Rows are points. Each copy is the shape, with its points in the same order, stretched, turned, moved and blurred by noise. Some copies are also mirrored. Which?
(in the rows, 128 means zero)

Shape, 8 rows:
[[145 152]
 [154 173]
 [109 114]
 [103 123]
 [134 149]
 [157 149]
 [ 85 160]
 [119 159]]
Copy 1, 8 rows:
[[125 102]
 [124  83]
 [ 95 158]
 [ 84 151]
 [109 111]
 [138 102]
 [ 55 113]
 [ 89 110]]
Copy 1 is: mirrored
Copy 2, 8 rows:
[[148 147]
 [160 163]
 [111 131]
 [104 142]
 [143 147]
 [160 141]
 [109 177]
 [134 162]]
Copy 2 is: only turned
Copy 3 (8 x 2):
[[158 149]
 [176 162]
 [126 115]
 [136 107]
 [153 140]
 [151 159]
 [178  83]
 [168 123]]
Copy 3 is: mirrored
Copy 4, 8 rows:
[[ 98 125]
 [ 84 120]
 [140 149]
 [128 157]
 [104 133]
 [102 117]
 [ 97 177]
 [101 149]]
Copy 4 is: mirrored

Shape (8 x 2):
[[105 154]
 [175 140]
 [111 106]
 [105 108]
 [105 147]
 [118 117]
 [113  99]
 [122 100]]
Copy 1 (8 x 2):
[[138 112]
 [ 82 171]
 [ 93  92]
 [ 99  92]
 [130 111]
 [ 98 103]
 [ 84  87]
 [ 78  98]]
Copy 1 is: mirrored
Copy 2:
[[119 162]
 [164 116]
 [ 92 123]
 [ 86 126]
 [114 157]
 [101 125]
 [ 93 115]
 [ 96 109]]
Copy 2 is: only turned

Shape (7 x 3):
[[110 177 149]
 [118 145 119]
 [140 105 174]
 [141 150 158]
 [ 81 129 106]
 [ 84 112 114]
 [127 148 144]]
Copy 1:
[[129  74 158]
 [112  94 126]
 [129 151 152]
 [149 108 145]
 [ 70  96 134]
 [ 64 114 136]
 [130 103 141]]
Copy 1 is: mirrored
Copy 2 (7 x 3):
[[ 76 159 138]
 [115 146 123]
 [133  90 163]
 [109 139 163]
 [110 128  87]
 [121 110  89]
 [108 140 144]]
Copy 2 is: only turned
Copy 3, 7 rows:
[[ 90 181 149]
 [118 137 152]
 [ 90 124  82]
 [ 95 159 107]
 [115 108 185]
 [111  95 171]
 [110 152 131]]
Copy 3 is: mirrored

Shape (6 x 3):
[[163 137 131]
 [111  74 112]
 [170 151 118]
 [140 176 135]
 [118 159 101]
 [126 107 122]]
Copy 1, 6 rows:
[[154 116 134]
 [ 67  90 139]
 [170 111 120]
 [170 147 104]
 [138 124  82]
 [105 108 131]]
Copy 1 is: only turned
Copy 2, 6 rows:
[[159 113 170]
 [165 132  85]
 [158  99 175]
 [115 110 186]
 [111  91 150]
 [158 123 124]]
Copy 2 is: mirrored
Copy 3, 6 rows:
[[156 148 155]
 [160  75 147]
 [164 161 146]
 [125 161 138]
 [135 140 109]
 [150 107 145]]
Copy 3 is: only turned
Copy 4:
[[156 127 152]
 [ 93 102 105]
 [178 124 144]
 [169 169 129]
 [160 149  90]
 [120 124 117]]
Copy 4 is: only turned

Shape (7 x 4):
[[138 160 160 159]
 [ 95 181  96 155]
 [136 183  94 122]
 [146 108 162 103]
 [133 122 118 143]
 [121 112 156 100]
 [133 116 128 157]]
Copy 1:
[[ 99 137 188 111]
 [127 171 156 177]
 [159 158 152 139]
 [107  92 129  78]
 [108 105 145 137]
 [ 99 113 109  87]
 [ 96 102 150 143]]
Copy 1 is: only turned
Copy 2 (7 x 4):
[[107 189 131 103]
 [ 60 154  98 157]
 [ 92 163 123 178]
 [162 127 156 121]
 [140 141 106 139]
 [147 103 158 115]
 [147 149 102 123]]
Copy 2 is: mirrored
Copy 3, 7 rows:
[[157 137 133 158]
 [ 97 120  77 165]
 [110  87 113 170]
 [146 123 184 121]
 [130 113 117 121]
 [127 132 182 120]
 [143 124 121 119]]
Copy 3 is: mirrored
Copy 4 (7 x 4):
[[114 157 154 169]
 [ 90 187  75 133]
 [106 183 117  86]
 [128 105 172 131]
 [141 144 116 129]
 [105 103 151 135]
 [148 140 117 151]]
Copy 4 is: only turned

Shape (9 x 4):
[[141 153 113 158]
 [123 106 107 142]
 [127 138 118  33]
 [109 136 113 143]
 [117 154 143 152]
 [127 132 108 147]
 [112 142 196 137]
 [144 128 121 117]
 [113  77 133 102]]
Copy 1 (9 x 4):
[[121 158 104 147]
 [116 113 122 158]
 [132  84 125  44]
 [132 125 109 152]
 [146 152 128 153]
 [123 126 111 151]
 [173 149 171 162]
 [116 124 135 123]
 [122  81 154 148]]
Copy 1 is: mirrored
Copy 2 (9 x 4):
[[177 175 120 126]
 [128 153 124 162]
 [ 77  88 104  82]
 [139 167 141 140]
 [168 159 161 124]
 [145 167 123 144]
 [178 104 196 122]
 [136 131 115 122]
 [ 91 100 138 163]]
Copy 2 is: only turned

Shape:
[[142  81 138  96 141 115]
 [ 86 213 120  84 120 139]
 [109 171 119  85 132 162]
 [157 153 128 158 109 107]
 [ 97 104 113 126 143 112]
 [161 159 140 165 109 136]
 [132  87 171 109 153 115]
 [106 105 139 125 147 131]
 [113 103 127  88 145 121]
 [167 148 126 158 136 139]
 [114  87 132 129 110 129]]
Copy 1, 11 rows:
[[108  85 117 126 186 113]
 [145 144  79 142 116 218]
 [155 120  87 162 146 189]
 [129 141 178 108 135 143]
 [104 115 109 155 143 102]
 [136 136 192 132 132 161]
 [ 77  88 136 134 188 127]
 [ 97 104 123 166 152 124]
 [115  97  92 140 172 125]
 [134 140 182 148 156 146]
 [113  83 128 145 138 103]]
Copy 1 is: only turned
Copy 2, 11 rows:
[[126  93 144 111 136  99]
 [ 48 188  93 137  64 136]
 [ 78 157  81 133 107 129]
 [156 179 141 104 116 120]
 [114 102 138 115 104 145]
 [167 206 129 116 122 131]
 [107 107 167 133 150 112]
 [120 112 137 126 130 145]
 [ 98  94 128 122 116 119]
 [154 183 120  98 149 119]
 [138  95 138 147 114 126]]
Copy 2 is: mirrored
Copy 3, 11 rows:
[[147 145 157 106  89  97]
 [ 88 149 134 136 206 155]
 [108 140 132  99 191 147]
 [161 120 147 161 107 184]
 [137 132 108 131 113  91]
 [151  96 147 146 124 202]
 [129 120 175 112  95  92]
 [126 112 132 122 118  98]
 [126 152 138 102 125  91]
 [174 103 148 134 135 177]
 [123 114 119 113  90 121]]
Copy 3 is: only turned
Copy 4:
[[111  68 112 126  93 134]
 [101 145 164  70 184 138]
 [118 123 139  98 177 160]
 [133 152 102 125 119  99]
 [ 87 102 157 147 124 127]
 [160 159 107 126 135 113]
 [133  83 142 124  82 138]
 [115 103 162 139 124 143]
 [ 95  80 139 118 118 141]
 [140 162 105 135 128 137]
 [124  87 133 149 137 110]]
Copy 4 is: mirrored

Shape:
[[181 105 167 113 154 125]
 [156 101 108 123 146 118]
 [102 128 172 148 114 128]
 [126 117  82 112 129 170]
 [136 100 132 105 131 134]
 [182  99 139 124 121 109]
 [158  90 129 127 141 121]
 [ 97 128 164 143 148 112]
 [116 171  84  86 122 141]
 [145 196  78 113 133 161]]
Copy 1 (10 x 6):
[[159  68 123 154 113  90]
 [121 117 114 141 109  88]
 [116 106 164 132 157 156]
 [122 151 106  98  84 130]
 [132  98 106 114 124 111]
 [126  79 138 130 111  75]
 [120  95 112 137 113  95]
 [127 123 139 159 167 148]
 [159 178 142  93 117 121]
 [172 198 171 124  83 124]]
Copy 1 is: only turned
Copy 2:
[[149  83 161 119 121 128]
 [103  77 142 115 120 135]
 [124 150 130 152 114 142]
 [ 89 108 120  81 152 163]
 [110 103 151 124 136 148]
 [126  65 134 135 125 139]
 [110  85 146 126 115 148]
 [111 144 146 145 105 126]
 [ 86 132 109  98 180 113]
 [115 121  85  76 159 109]]
Copy 2 is: mirrored
Copy 3 (10 x 6):
[[179 140  68 114  95 124]
 [179 154 118 148 116  96]
 [120  77 116 111 138 143]
 [146 177 134 166 142 146]
 [174 138 114 129 135 138]
 [193 141 122 125  82 109]
 [180 134 111 146 113 107]
 [123  84  99 103 152 112]
 [133 201 151  90 154 147]
 [107 218 135 107 127 143]]
Copy 3 is: mirrored

Shape, 11 rows:
[[104 153 116 112 161 160  98 147]
 [ 89 125 154 117 103  89 181 145]
 [104 145  98 120 108 164 122  99]
 [153 115 161 163  93 143 174 133]
 [ 98 123 140 130 154  90 131 135]
 [120 137  92 129 135 141 172  93]
 [153 114 167 108 172  91 113 108]
 [100 120  84 141 136 151 153  93]
 [161 158 108 146 110 124 111 121]
 [148  86 142 107 130  89 100 160]
 [146 143 118 104 121 109 140 159]]
Copy 1 (11 x 8):
[[149 145  55 101 121 139 138 143]
 [142 147 158 145 154  76 166 171]
 [125 149 104 125  91 136 157 109]
 [122 142 198 116 155 151 147 143]
 [129 132 106 133 161  87 116 154]
 [149 127 139 143 123 117 149  99]
 [124 118 139  82 144  86  76 151]
 [127 115 111 146 129 124 156  96]
 [136 168 139 143 102 149  96 127]
 [121 107 127 123 124 113  92 197]
 [167 142 136 140 112 121 123 170]]
Copy 1 is: only turned
Copy 2, 11 rows:
[[ 77 122  86 107 135 139 111 123]
 [161 183 151 153 122  97 162  84]
 [119 128  76 125  71 167 132 118]
 [172 127 156 166 104 158 166 152]
 [106 127 145 142 131  95 115  79]
 [124 148  83 157  66 122 140 134]
 [115  98 155 112 128  71  84 133]
 [102 118  77 157  63 140 141 111]
 [153 114 100 166 114 157 102 129]
 [154  83 120 126 164  85 116  93]
 [157 146  99 148 147 104 124 122]]
Copy 2 is: mirrored
Copy 3:
[[ 97 147 138  88 174 103 132 159]
 [ 90 139 144 194  82 109 129 180]
 [ 77 142  98 101 137 164 136 144]
 [109 110 113 191 129 128 170 113]
 [105 136 133 145 105  69  99 155]
 [ 67 107  79 107 108 131 156 138]
 [161 137 152 123  94  56 113  97]
 [ 52 108  77 101 119 133 129 131]
 [141 120  84 127 139 132 137 147]
 [165 100 173 148 123  97  89 136]
 [135 108 134 139 123 114 146 177]]
Copy 3 is: only turned

Shape, 11 rows:
[[172 136 102 140 102 151 130 127]
 [ 99  81 126 119 111 120 124 127]
 [126 120  84 124 118 145 132  96]
 [171 116 166 110 214  59 116 117]
 [102 118 103 185 153 134 116 137]
 [165 105 137 116 121 136 109 126]
 [143 132 106  85 168 128 129 136]
 [123 134 184 127 114 111 145  97]
 [ 98 111 165 160 169 125 176 117]
 [103 126 123 138 101 152 112 127]
 [145 135  85 115 101 124 138 141]]
Copy 1:
[[146 158  96 148 125 140 163 115]
 [104  91 129  88 111 145 126 111]
 [119 159 100 112 119 127 145  88]
 [115  72 122 155 203  77  39 121]
 [ 63 132 126 150 153 128 142 118]
 [143 119 113 138 125 148 111 122]
 [126 140  81 117 158 111  92 137]
 [143 110 185 100 129 101 133 117]
 [ 96 105 176  99 200 115 144 122]
 [116 145 126 116 101 144 142 123]
 [133 142  81 119 106 117 152 117]]
Copy 1 is: only turned
Copy 2:
[[184 124 100 113 102 152 148 141]
 [118  89 147 133 106 106 127 117]
 [171 105 117 148 125 143 150  99]
 [ 87 184  81  34 178 106  91  84]
 [148 100 106 154 134 139  74 144]
 [143 117 127  84 127 133 137 133]
 [126 144  85 117 173 119 158 116]
 [103 171 157 103  91 139 114 110]
 [ 69 138 116 131 111 160  88 117]
 [152 108 153 155 112 132 124 150]
 [168 125  93 134 108 111 160 129]]
Copy 2 is: mirrored
Copy 3, 11 rows:
[[176 146 119 111 114 163 125 122]
 [115 139  80 179 141 124 115 143]
 [135 151  87 118 113 139 116 104]
 [ 90  71 192 146 191 153 171  94]
 [114 146  90 163  85 192 168 134]
 [149 126 134 136 161 156 117 137]
 [105  94 121  87 138 134 134 127]
 [133 191 152 177 157 110 141 124]
 [121 166 110 170 153 131 201 128]
 [129 176 104 153 107 146 123 162]
 [152 119 110 118  97 125 122 132]]
Copy 3 is: mirrored

Shape:
[[119 176 125  96  75  94  75 165 111]
 [144 136 108 160 158 147 119 127 149]
 [ 98 144 113 136 156 165 143 129 134]
 [103  93 121 124 127 122 163  93 145]
 [131 112 100 162 163 167 132 129 112]
 [128 150 156 134  43 119  86 167 114]
 [135  85 116 112 142 100 137  82 114]
 [125 149 120 114  76  47 110 164 124]
 [ 87  69 120 126 163  97 124 118 124]
 [140 131 125 127 148 177 102 127 147]
 [108  96 141 156 162  96 149  81 115]
 [124 144 116 130 147 155 122 111 102]
 [123 143 146 130 188 158 119 116 140]
 [ 98 134 110 144 121 131  93  94 139]]
Copy 1:
[[130  98 132 101  66  98  73 149 174]
 [152 142 111 134 129 130 149 119 120]
 [135 147 117 120 135 157 156 111 150]
 [ 94 132 165 113 136 159 172 141 118]
 [127 128 119 130 153 143 147  86 131]
 [128  73 145 148  60 136  76 146 161]
 [103 111 168  84 142 130 147 119 102]
 [119  99 175 117  88  83  94 177 168]
 [ 75 166 184  92 149 126 126 111 122]
 [140 134  95 118 122 154 118 111 116]
 [126 146 198  97 139 141 165 103 112]
 [147 116 120  98 120 146 137  92 144]
 [164 160 124  99 140 160 123 107 123]
 [131 147 139 106  80 127 159 109 125]]
Copy 1 is: mirrored
Copy 2 (14 x 9):
[[201 181 150 168 113  67 126 135 142]
 [129 114 110 137 134 146  96 165 126]
 [135 126 114 103 146 169  96 129 153]
 [103  95 132 135 113 139 128  77 128]
 [140 101 107  97 115 170 109 162 118]
 [181 168 170 169  94 114 167 154 159]
 [119 105 129 142  84 111 129  96  75]
 [184 139 144 192 123  50 150 107 142]
 [159  57 159 129  95 120 100  86  97]
 [114 141 147 110 106 147  88 161 123]
 [135  88 128 162 121 170 125  79  87]
 [153 151 107 120 118 157 105 140 114]
 [131 135 143 123 152 177  78 134 104]
 [139 126 127 171 101 145  79 131 133]]
Copy 2 is: mirrored

Shape:
[[157 123  82 115 140 135 139 151 102]
 [139 152 138 112 143 137 129 166 133]
 [159  93 169 140 146  89 128 153 158]
 [120 136 120 111 101 134 147 140 123]
 [141 147 127  99 136 149 161 136  75]
 [110 161 121 171 104 148 175 107 101]
 [126 109 166 129 154  84  72 146 138]
 [ 98 190 118 163 115 124 155 138 112]
 [160 136 137  86 172  70 110 144 139]
 [119 138 164 141 116 133 114  88 177]
 [188 150 128 112 136 107 108 163 101]
 [133  90 178 101  87  96 115 107 173]]
Copy 1:
[[172 119 110 137 142 123 108 105 141]
 [147 139 131 111 131 121 159 102 134]
 [ 85 123 153 149 142 131 156 110 195]
 [129 112 104 113 132 112 134 131 113]
 [176  90 137 129 126 110 143 120 103]
 [139 128 104 168 111 135 150 166  90]
 [ 88 141 192 122 109 117 123 113 154]
 [134 149 106 161  93 111 154 131  93]
 [121 137 172 147 154  84 138  85 152]
 [ 89 168 149 128 158 142 144 178 100]
 [174 139 149 123 119  88 142 113 174]
 [ 58 110 145 103 164 108 135 165 137]]
Copy 1 is: mirrored
Copy 2, 12 rows:
[[146 133 145 155 137 181 119 149 132]
 [152 133 161 167 145 142 154 123 151]
 [177  97 141 135 127  96 136 157 151]
 [137 129 120 142 129 162 145 120 159]
 [137 168 152 159 140 186 145 157 175]
 [ 77 147  98 146 140 155 106 133 177]
 [172 134 133 122 121  79 178 144 116]
 [102 162  87 168 163 143 129 117 160]
 [214 151 150 137 124 117 145 137 125]
 [109 127 126  98 108  78 128  88 147]
 [180 145 146 187 114 140 141 144 135]
 [164  99 113  97  78  95 158 113 161]]
Copy 2 is: mirrored
Copy 3:
[[ 89 128 127 132 190 121 152 154 138]
 [148 155 110 138 157 143 131 137 123]
 [180 128  87 161  96 110 171 141 115]
 [105 123 116 119 152 150 137 111 133]
 [111 124 153 123 206 145 133 124 102]
 [ 76 148 141 125 163 122 126  45 111]
 [172 140 121 160  73 124 113 167 128]
 [ 71 178 122 135 146 133 107  66 103]
 [153 128  81 135 125 107 126 198  99]
 [172 136 101 112  83 117 101  92 145]
 [125 162 128 108 152 125 153 185 109]
 [181  90  92 108  64 139 141 130 136]]
Copy 3 is: mirrored

Shape:
[[157 146 146 167 116 107 249 116 136 134 132]
 [105  68 139  78 119 112 128  96 135 144 136]
 [110 127 153 164 115 108 113 106 137 115 155]
 [102 110  88 163 120 146 156 104 113 135 144]
 [124 112 103 135 109 110 116  91 127 113  96]
 [184 111 150 158 130 130 115  93 110 170 139]
 [139  85 152 165 114 153 178 185 129 112 102]
 [142 142 136 145 129 131 135 184 117 129 125]
 [105 141 151  81 109 110 123  93 123 114 151]
 [104 129 137 137 137 106 147 107  99 119 106]
 [132 139 155 145 121 169 116 133 140 182 151]
 [108 129 116 164 126 112 121 137 140 131 158]
 [108 131 146 146 114 119 161 139 137 178 127]
 [113 131 134 110 169 117 128  92 140 113 157]
 [109 115 136 118 124 112 127 137 144 120  63]]
Copy 1:
[[ 98 148 146 130  56  95 145 128  88  84 156]
 [101  66 139 108 124  91  80 154 136 113 117]
 [106 132 109 137 150  84  89 124 124 110 127]
 [140 105 132 157 120 104 118  80 108 111 124]
 [116 112 152 133 142 148 108  94 113  89 124]
 [178 128 127  94  56 128  56 132 130 107 137]
 [ 88 123 127 198  94 178 141 123 185 127 149]
 [129 133 105 152  97 171 145 127 142 140 123]
 [108 104 130  84 156  80 105 133  95 124 132]
 [105 129 162 125 119 130 114 115 119 128 121]
 [160 124  89 103  96 100 109 108 145 132 135]
 [132 129 102 159 136 111 114 113 118 111 109]
 [ 99 109 101 119  80 108 125 102 125 101 107]
 [157 132 149 107 160  74 112 162 114 139 124]
 [ 80 122 147 132 141 175 145 117 152 100 114]]
Copy 1 is: only turned
Copy 2, 15 rows:
[[189 104 189 117 221 156 132 186 126 128  99]
 [102 126 114  88  97  78 113 141 119 159  89]
 [110 132 161 118 138 105 100 128 124  89 124]
 [177 115 116 142 121  97 118 166 151  96 128]
 [121 125 121 108  96 149 112 154 137 110  70]
 [119 109 157 113 139 141  56 126 139 139 145]
 [114  48 129 114 162 101 160 157 111 113 156]
 [129  93 141 136 160 129 157 102 120 132 148]
 [137 165 148  72 109 117 133 120 121 140  86]
 [153 128 136 107 118 144 117 132  86 115  89]
 [122 133 139 153 123 106 126 143 132 155 202]
 [125 121 147 162 145  90 127 134 144  97 129]
 [141 113 158 157 137 104 140 162 105 144 146]
 [134 182 118 113 151 115 109 114 120 135  87]
 [ 95 116 100 123 105 146 159 151  83 135  88]]
Copy 2 is: mirrored
Copy 3, 15 rows:
[[139 214 183 162 118 131 169 163 161 189 213]
 [ 99 146 104  91 135 164 135 100 145 107 145]
 [128 135  79 179  98 132 115 141 129 125 152]
 [168 140 106 129 116 172 124 156 171 133 101]
 [144 147 115 140 144 129  90 105 174 121 121]
 [199 152 118 134  84 141 135  99 131 158 144]
 [146 148 178  96 110 140  98 165 152 163 152]
 [155 111 170 121  88  94 134 153 135 157 116]
 [ 89 145 125 160 145 135 138 114  97  96 141]
 [120 139 150 179 111 129 107 122 157 132 119]
 [171 167 120  88  84 137 149 145  98 156 121]
 [138 114  80 133  94 116 144 157 141 140 119]
 [127 184 144 100  70 127 151 149 161 155 136]
 [113 102  97 174 164 144 157 122 104 149 130]
 [117 150 162 113 137  99  92 111 164 146 118]]
Copy 3 is: only turned
Copy 4 (15 x 11):
[[ 90 108 123  84  63 105 115 145 227 127 173]
 [123 130  82 109 177 179 119 159 120 159 128]
 [ 93 137 118 148 157 129  93  75 124 122 155]
 [127 142  58 144 125 146 139  95 172 117 155]
 [143 108  75 114 162 127 137  92 131 138 110]
 [166 120 136  63 154 152 122  93 149  90 186]
 [141 168 117 135 111 126  69 138 207 116 110]
 [138 131 145 157 118 127 117 131 145  87 128]
 [ 92 126  99 122 146 144 149 139  91 129 121]
 [116 112 111 133 132 160 145  93 147 141 101]
 [157 160 125 130 110 165 114 119 107  99 195]
 [116 127 118 175 148 132 111  86 132 115 171]
 [125 116 122 134 101 168  99 128 132 131 160]
 [115 131 129 130 155 135 163 115 136 146 157]
 [151 112 111 139 140 136 114 125 108 165  82]]
Copy 4 is: only turned

Shape:
[[132  77 183 116 124 101 123 105 101 136  99]
 [115 141 154 106 116 138 132 124 175 137 137]
 [136 123 134 108  87 122 151 118 131 123 180]
 [152 149 153 121 107  94 173  95 107 165  86]
 [186 146 124 172  70 131 130 105 167 150 156]
 [122 134 162 131 164 127 106 163 103 125 155]
 [125  99 112 121 197 104 102 167 118 126 164]
 [167 120 132 118  87 138 133  85 139 141 143]
 [118 139 127 154 100 133 180  84 128 117  77]
 [134 146 159 133 125 104 139  64 114 117 107]
 [158 125 140 113 145 148 146 103 102 136  96]
 [103  87 126 112 188 106  83 134 114 166 168]
 [114 108 161 127 112 123 153 122 107 140 101]
 [111 121 122 133 158 138  85 132  94 163 170]
 [120 118 110 102 138 106  75 144 101 131 125]]
Copy 1 (15 x 11):
[[124 101 108 138 156 105 163  52  88 159 103]
 [111  89 165 119 133 141 129 124 163 137 116]
 [ 95 124 149 135 134 118 141 148 132 175 155]
 [154 139 161 141 135 129 146  61 134 211  99]
 [118  96 185 216 102 123 135 181 124 178 145]
 [133  96 128 110 189 155 114 153 103 118 123]
 [141 120  67 133 175 147 103 147 148  98 138]
 [113  96 138 160 101 123 129 132 128 189 126]
 [154 151 178 124  79 145 129  61 107 167 112]
 [169 102 157 137 126 109 121  64 106 180 119]
 [148 109 108 118 115 168 118  92 113 176  94]
 [110 109  69 138 195 118  76 114 146 119 120]
 [119 133 142 119 140 136 147  70 100 158 101]
 [109 118 100 131 180 132  60 148 110 139 112]
 [144 132  86 117 152 109 105 144 123 124  91]]
Copy 1 is: only turned
Copy 2 (15 x 11):
[[113  99 150 126  84 156 135 140 123 154 153]
 [141 125 121 115 114 147 129 122 126 103  82]
 [151 133 112  98 116 114 141 164  93 114 120]
 [100 147 151 152  97 122 187 131 114 145  99]
 [150 192 126 156  81  82 105 165 118 123 100]
 [117 138 152 132 158 166 100 135 128 129 139]
 [126 115 152 127 184 132 100 128 166 125 172]
 [153 146 124 123  85  99 130 133 105 141 118]
 [100 148  94 186  79 135 165 126  99 118 116]
 [101 132 151 151  86 119 144 123  98 116 133]
 [131 136 137 151 114 139 149  94 115 161 141]
 [106 117 151  86 156 130 100 117 174 129 170]
 [108 124 115 137  97 158 157 140 118 143 127]
 [100 154 134 105 148 129  92 120 145 139 154]
 [103  96 128 123 153 123 101 119 136 155 140]]
Copy 2 is: only turned
Copy 3, 15 rows:
[[154 129 128 153 196  75 166 130 176 141 108]
 [125 121 158  91 156 135 119 150 144 135 141]
 [139 108 144 129 146 110 125 125 135 112 189]
 [160 114 142  84 153 102 186  81 165 160 113]
 [127 100 218 131  78  97 131 102 132 120 144]
 [183 151 119 153 144 132 135 170  93 147 143]
 [190 109  79 164 138 150 103 169  89 114 118]
 [130 119 161 125 120  81 124 102 172 117 150]
 [105 131 165 119 157 153 152  65 184 162 131]
 [149 155 158 125 176  99 131  68 154 164 122]
 [161 152 116 122 129 119 146 102 181 138 122]
 [181  91  73 156 144 110  96 181 110 154 124]
 [138 121 133 131 170 121 170 130 170 156 136]
 [167 119  96 155 107 107 106 164 105 174 154]
 [131 125  73 140 135  95 124 144  87 136 114]]
Copy 3 is: mirrored
Copy 4:
[[114 105 160 146 133 132 138  83 123 130  49]
 [110 137 144 143 145 121 116 157 126 151 157]
 [166 121 121 142 126  95 132 115 143 125 157]
 [113 147 122 117 116  65 160 114 102 122  86]
 [153 164  45 141 115 116 171 161 160 131 152]
 [131 121 138 106 132 169  98  92  84 185 132]
 [134 111 126 105 173 185 114  79  61 138 131]
 [131 130  94 131 126 111 159 118 169 119 136]
 [ 92 179 116 147  90  95 107 132 132  75 105]
 [114 170 116 121 131  93  94  99 133 124  82]
 [ 90 138 131  94 119 140 147  91 127 122 113]
 [103  91 121 134 179 171 126  53  73 157 122]
 [107 122 152 150 105 119 133 105 112 123  96]
 [101  99  88 120 135 167 117  60  98 170 145]
 [111  71 106  99 147 147  90 104 102 141 100]]
Copy 4 is: only turned
